Each point is reached from the start by the listed moves, each made once or not at all, plus a little noise. Is the number of moves made odd or even? Then give how often each move was made.
In the rows, 128 means zero.

Moves:
(1): [119 121  93  89  76 126]
(2): [168 136 109 107 156 140]
(3): [162 152 158 153 110 135]
Start: [143 122 124 108 127 112]
Points:
[147 122 125 107 127 117] -> even (0, 0, 0)
[178 126  67  50 100 124] -> even (1, 1, 0)
[182 129 104  86 155 127] -> odd (0, 1, 0)

Moves:
(1): [167 135 122 109  98 130 126 132 130 147]
(2): [113 146 155 106 121 118 151 128 130 155]
(3): [147 133 153 129 138 153 130 130 114  88]
(4): [128 147 129 148 123 126 157 102 126 143]
(5): [152 142 122 128 123 107 128 138 129 108]
(6): [116 160 106 124 149 148 117 101 160 139]
(7): [135  95 119  98 102 132 150  74 144 102]
(8): [141 115 142 128 137 162 162 158 138 146]
Start: [142 129 139 132 128 129 162 150 139 133]
Points:
[154 135 134  99 134 177 175  72 173  78] -> odd (0, 0, 1, 0, 0, 1, 1, 0)
[132 183 171 108 153 164 178 126 154 135] -> odd (0, 1, 1, 0, 0, 1, 0, 0)
[185 167 123  57  81 123 194  82 192 145] -> odd (1, 1, 0, 0, 1, 1, 1, 0)
[199 179 150 131 133 206 213 131 168 157] -> odd (1, 0, 1, 1, 0, 1, 0, 1)
[153 161 162 111 116  99 187 159 141 141] -> even (0, 1, 0, 0, 1, 0, 0, 0)

Moves:
(1): [136 119 113 126 112 119 147 145 143 169 108 184 176 105]
(2): [150 136 157 120 109 165 130 153 143  93 138 118 138 163]
(3): [143 119 130 116 134 124 149 117 131 125 132 136 132 135]
(4): [164 139 116 143 127 114 101 109  76 131 141  86 108 120]
(5): [102 122 126 145 141 133 110 112 114 139 109 165 132 150]
(6): [174 148 104 150 138 141 139 143 145 122 134 149 124 126]
(7): [120 104 123 121 158 130 135 139 147 131 103 143 169 117]
(8): [157 143 129 131 131 115 132 130 119 140 114 120 116 125]
(9): [ 96 120 129 150 139 100 158 125 107 118 123 129 127  87]
(10): [102 124  99 127 120  74 143 155 125 101 133 111 134 140]
(11): [142 125 105 136 108 121 134 108 136 126 107 127 126 117]
(12): [151 133 104 107 118 148 156 162 128 130 124 128 143 151]
Start: [ 96 123 116 150 141 128 128  95 154 132 125 117  80 147]
Points:
[104 119 113 152 167 147 176 147 144 115  71 151 139 171] -> even (0, 1, 0, 0, 1, 0, 1, 1, 1, 0, 0, 1)
[169 120  56 215 194  85 166  54 108 138  62 146  94  98] -> even (0, 0, 1, 1, 1, 1, 1, 1, 1, 0, 1, 0)
[215 129  59 165 153 180 162 112 150 106  90 138 128 201] -> even (0, 1, 1, 1, 1, 1, 1, 0, 0, 0, 1, 1)
[ 49  85  52 179 129  31 199  88 143 141  69 206 139 115] -> even (1, 0, 1, 0, 1, 0, 0, 0, 1, 1, 1, 0)
[125 130  47 166 127  79 171 151 182 135 120 177 131 131] -> odd (1, 0, 0, 0, 0, 1, 0, 0, 0, 1, 0, 0)

Moves:
(1): [129 132 151 126 126 129 112 127 111 154 147 142 132 129 127 145 113 143
 135 131 119 145 123]
(2): [ 97 152 116 124 115 130 137 108 124 148 163 128 143 137 122 135 170 128
 141 133  92 175 146]
(3): [145 144  90 118 125 123 118 111 107 117 131 116 160 117 143 136 137 128
 122 119 145 108 105]
(4): [169  88 119  94 118 102  96 138 105 130 159 138 105 138 133 147 152 135
 123 100 117  94 137]
(5): [128 137 134 118 134 107 132 126 125 119 113 105 122 114 130 144 128 125
 139 130 138 122 130]
(6): [119 157 116 128 119 128 150 118  91 135 137 133 141 143 154 124 134 164
 150 138 137 120 114]
(7): [ 98  89 145 138 140 126  88 146 147  94 113 111 147 129 122 145 130 142
 116 102 133 119 134]
(8): [145 121 132 121 137 100 151 159 124 185 124 120 125 117 154 120 131 143
 153 128 126 151  80]
(9): [122 135 113 130 151 119 117 132 145 138 122 115 109 107 128 150 113 134
 105 148 131 141 114]
(10): [120 127 113 164 102 136 116 127 112 123 126 125 102 132 147 150 115 125
 147 133 118 149 125]
(11): [133 147 116 132 120  92 141 137 153 123 143 123 110 129  88 118 142 158
 106 123 143 132 108]
(12): [135 120 134 138 156 139 140 132 140 124 155 122 138 119 121 146 131 151
 129 128 107 123 126]
(13): [ 97 145 159 143 119 132 103 119 152 145 133 111 137 137 128 100 132 140
 126 129 101 122 116]
(14): [110  90 132 138 121 151 127 142 121 120  85 101 129 101 148 127 104 151
 136 112 130 133 162]
(15): [109  93 145 147 105 131 142 115 134 115 139  76 150 138 152 111 147  98
 121 135 138 136  94]
(16): [148 137 122 131 133 109 144 149 107 127 125 145 117 124 126 112 153 106
 140 158 134 181 133]
(17): [111 134 135 127 110 131  84 140 135 164 116 132 181 103 143 144 112 144
 118 137 150 111 149]
(18): [139 125 132 128 119 148  98 133 168 123 129 140 145 121 142 141 139 152
  95 133 130 146 130]
(19): [130 132 108 115 121 152 152 141 114 127 117 124 126 126 120 137 159 112
 118 116  98 124 135]
(20): [139 175  96 142 145 110 172 170  70 111 138 156 124 128 143 123 112 121
 129 107 115 130 147]
Start: [113  87 104 124 144 106 155 107 170 114 102 141 107  98  91  92 122 150
 117 111 125 150  92]
Points:
[ 68  52  89 186  90  84 150 235 166 110  37  47 161  25 171 144 134 210
  86  60 136 196  78] -> odd (0, 0, 0, 0, 1, 0, 1, 1, 0, 1, 1, 0, 0, 1, 1, 0, 1, 1, 1, 1)
[134 124  86 145 178 110 106 113 221 120 129 121 146  58 113 109 159 191
  66 158 103 203  49] -> even (0, 0, 1, 0, 0, 0, 0, 0, 1, 0, 0, 1, 1, 0, 0, 1, 0, 1, 0, 0)
[ 30 108  99 166 143 125 103 177 150 122 109  43 249   8 167 167 180 205
  66 108  64 247 117] -> odd (1, 1, 1, 0, 1, 0, 1, 0, 1, 0, 0, 1, 1, 1, 1, 1, 1, 1, 1, 1)
[135  98  47 165 158 133 104 102 201  98 125 118 121  56 132 176 115 202
  74 133 116 177  52] -> odd (0, 0, 1, 0, 0, 0, 0, 0, 1, 1, 0, 1, 0, 0, 0, 0, 0, 1, 0, 0)
